Each point is reached from the start by the listed moves, each made 0, 1 or 2 times, or once backwards (-1), plus a little noise. Say if it took an odd or an even number of moves. Then give how often each move was made.

Moves:
(1): [ 26 -13  12]
(2): [ 26  28 -14]
Start: [-14  12 -26]
Points:
[ 62  12 -15] => odd (2, 1)
[ 95  43 -32] => even (2, 2)
[-40  27 -39] => odd (-1, 0)

Moves:
(1): [ 12 -11   6   4  -1 -11  -1  -5]
(2): [ 1 10 11  2 -9  9  8  2]
(3): [ -4 -19  -2  22 -12  -8  -7 -11]
(4): [ 14 -28   3  10 -17   3   2   3]
(5): [-6 -6 12 18  7  3 -9  2]
(6): [  4  -9  -5  15 -11  -9  27  30]
Start: [ -9  -3  -2  17  -7   5   7 -13]
Points:
[ -7 -74  -4  95 -26 -39   3 -11] => even (1, -1, 2, 0, 1, 1)
[ 19 -51 -19  30 -59   8  49  25] => odd (-1, 0, 0, 2, -1, 1)
[ 36 -60  -5  40 -26 -32  58  50] => odd (2, -1, -1, 1, 0, 2)
[ 23 -12  20  10 -21  15  23  -3] => even (1, 1, -1, 1, 0, 0)

Moves:
(1): [-15  -2  -1   3   3  -3   7  -3   3 -14   2  10]
(2): [ -1   1  -6   9  -5  -5   7   6   9   2  -8 -19]
(3): [ -3   5  -1 -10  -1   2   8  -5  -5   3  10   2]
(4): [ 0 -2 -3 -3 -5  2 -4 -5  4  3 -3 -7]
(5): [  2   1  -2  -9   3   9   9  -6 -12 -10  -2   7]
(6): [  2   4   6  -6   3   4  -5   6 -15  -5   2  -8]
(7): [-19  -5 -12   8   4   0  -3  17  -7  -6   7   9]
(8): [-4 -1 -2  7  5 -8 -4 -4 -5  4 -7  1]
(9): [-12   3  -2   5   4   1   3  -2  14  -1  -8   3]
(10): [ -2 -10   3  12   6   3  -7   3  -6   4   1 -10]
(11): [ -3  -6   8   7  -9   8  -7  11 -12   3  -4  -1]
Start: [ 7  2  2  2  5 -6  4  1 -4 12 -8  5]
Points:
[-37   9   6  18 -21  -4  38 -12  37   0 -35  20] => odd (2, 1, 1, 0, 0, -1, -1, 0, 2, -1, 2)
[-95 -36 -29  58  22  10  26  25 -51 -14 -15  31] => odd (2, 1, 2, 0, 2, -1, 2, 2, 1, 2, 2)
[-75 -43   1  66  23  14 -16  15 -16 -14 -36  45] => odd (2, -1, -1, 1, 1, -1, 1, 1, 2, 2, 2)

Moves:
(1): [ -1   8  -5   9   5   0  -3  -9  -9   3   2   5 -15  -3  -2  -3   4   4
  -3]
(2): [ 15  -4  -3  -3  -6   2  -5   1  -4   8   0   1  -2   7   3  -3 -10   9
  -3]
(3): [ 10   1   8  -8  -9  -7  -1   4  -1  -5   0 -22   0  13  10  14  -7 -17
 -17]
(4): [  1   4  -8   2 -10  10 -12   3  -5   8  -8   9   5  -4  -5   5   5   4
   1]
(5): [-12  -5   2   0  -3  -2   5  -8   2  -3  -2   1  -8  -1   4  -6   3   6
  -1]
(6): [ -9  -2   5  -5   3  -5 -10   8  -9 -11   6  -4  -8   2  -7   8  -4   5
  -5]
(7): [ -2  -5   1  -3  -5  -3  -8  15  -4  15   8   0 -11  -1   5   1  -8  -3
   4]
(8): [-3 -7 -8  0  6  8  1 -3  7 -7  1  0 -3  6  7  1  5 -1  3]
(9): [ -2  17 -11  -9  11 -15   1  -5   8  18   2   9  -3   3   7   3 -11   6
 -14]
(10): [ 2  1 10 -2  1  6 -7 -5 -3  0 -1  6 -3 -3 -5 -3 -1  1  4]
(11): [ 9  5  0 -7 -5  7 11 11 -9  1  2  3  4  7  3  5  5  1  7]
(12): [ -9  -6  -4  14   4  -1  -4 -15   1  -1  -5  22   6  -9  -5   0   3  -4
  11]
(13): [ 9 -3  2  1 -3 -1  3  6 14 -8  6 -2 -1 -4  4  6  5  0 -6]
(14): [ 10   8 -10  -5 -18   5   6   5   5   7   2  10   0   2 -11  -3  -9   1
   6]
(15): [ -9  -4   2  -7   8  -2  -6  -5  -7  -8  19  -3  -5  -2   1  -2   7   1
 -15]
(16): [  7  -2  -1 -17   4 -17  -8   3   1   0  -1  -4  -6   8   3   0  12   5
  -3]
(17): [  3   7 -15  -4  -1  -2   8   3  -2   5  -2  21   2  -5   7  -7   0  -2
   4]
(18): [ 0  8  1  2 -5  2 -4 -9  0 -5  7  6  2 -2  8  1  6  4 11]
Start: [-4 14 -8  1  5  7 -7 -9  2  7 -8  8  8  6 -1  9  1  9  6]
Points:
[-86  17 -26  28  53 -27 -52 -27  -5 -10  75  66 -40 -57  27  21  18  26
 -13] => even (1, -1, -1, 0, 0, 2, 2, 0, 1, -1, -1, 1, 2, -1, 2, -1, 1, 2)
[ 32  37 -12 -18  22 -47 -13 -32 -40 -23   2  38  18  29  35  35  37   8
  18] => odd (1, 1, 1, -1, -1, 1, -1, -1, 0, -1, 2, 2, 0, -1, 0, 2, 1, 2)
[ -1  71 -50 -15   3 -20 -23   9 -22  74 -19  46 -50   9 -33   3 -46  74
 -29] => odd (2, 1, -1, 1, 1, 2, 0, -1, 2, 0, 0, -1, 0, 1, -1, 0, 0, -1)
[-63  -5 -10  65  35  30  17 -95  40 -35  19  88 -12 -54  10 -17  48  16
  42] => even (1, -1, -1, -1, 2, -1, 0, 1, 0, 1, 0, 2, 2, 0, 1, -1, 0, 1)
[-51  66 -11 -48   6 -37 -46 -59 -42  17  49  59 -50  11 -20  10  -5  61
 -17] => even (1, 0, 0, 0, 2, 2, 0, -1, 2, 1, 1, 1, -1, 2, 2, 1, -1, 2)
[-31  60  -1 -36   0 -34   2  36 -66  21  54 -10 -30  31  33  53 -40 -27
 -30] => odd (1, -1, 2, -1, 0, 2, 2, -1, 1, -1, 2, 0, -1, 0, 1, -1, 1, 1)
